Every row gives one point. Two turns around zero, p and q, are shown by what they do to some points. Write where each new point lands after one turn and then the other. Backwards means that the second turn is done in reverse. Each puzzle has new turns, and all numbers are rounded.
In the rows, zero is written as 128.

Turn p:
[103 137] => [125 102]
[109  96] => [164 117]
[137 134] => [120 135]
[133 106] => [148 138]
[159 167] => [ 83 149]
Turn q:
[156 117] => [155 141]
[ 87 133] => [ 96 102]
[157 116] => [157 141]
[112 147] => [103 130]
Where do these land?
q, then p: [ 99 123] => [156 118]
p, then q: [135 110] => [131 147]
q, then p backwards: [154 153] => [163 120]
q, then p backwards: [ 92 114] => [ 97 151]
p, then q: [160 140] => [ 94 134]

Turn p:
[149 142 168] => [ 82 119 128]
[134 133 102] => [142 151 124]
[136  90 113] => [148 133 164]
[ 92 148 129] => [141 109  94]
Turn q:
[128 156 149] => [150 154 135]
[ 95 102 140] => [133  97 159]
[124 150 124] => [124 150 134]
[165 104 100] => [106 111  84]
Where do these land?
p, then q backwards: [105 136 100] => [153 133 155]
q, then p: [161 142 148] => [127 169 123]
q, then p: [101 121 137] => [110 109 142]
p, then q: [166 125  97] => [148 172 136]
p, then q: [108 115 159] => [130  89 130]

Turn p:
[100 100 137  95 109 100] => [ 91 131 106  98 110 156]
[106  97 118  99 111 132] => [120 141  93 108 125 157]
[147 155 141 136 109 171] => [177 134 143 109 136 106]
[152 124  87 161 158 103] => [118 125 123 195 122 112]
[115 134 154 141 144 146] => [137 122 158 122 147 142]
[142 114 145 159 122 134] => [150 124 150 139 106 140]
[164 157 102 102 163 107] => [111  94 104 150 146  80]
[ 99 143 139 132 109 130] => [120 153 146 105 131 130]
Turn q:
[159 111  99 119 132 130] => [152 111 147 134 148 106]
[132 139 127 159 142 147] => [122 160 125 148 139 119]
[163 118 114 105 150 165] => [167 143 147 113 138  89]
[139 168 118 130 152 153] => [136 155  97 130 136  93]
[ 90 111 123 113 101 107] => [129 100 123 115 126 175]
[117 161 129 162 158 139] => [104 166 101 141 145 116]
[108  99 136 113 105 143] => [149 128 145 114 115 163]
[145 141 151 134  97  86] => [101  93 126 151  93 126]
[100 103 155 115 115  81] => [ 93  93 142 106 112 164]
Where do these land?
q, then p: [150 125 146 110 146 132] => [104 118 126 106 112 122]
q, then p: [113 150 129 141 133 144] => [127 145 127 138 143 104]
q, then p: [ 58 121 152 143 130 152] => [162 151 122 100 185 104]
p, then q: [157 115 118  96 120 148] => [154 101 141 136 154 113]
q, then p: [142 120 155 146 120 149] => [133 138 157 109 115 111]
p, then q: [147 151  99 124 108  57] => [103  86  97 147 131 187]
p, then q backwards: [128 114  98 135 140 115] => [126 149 125 158 117 124]
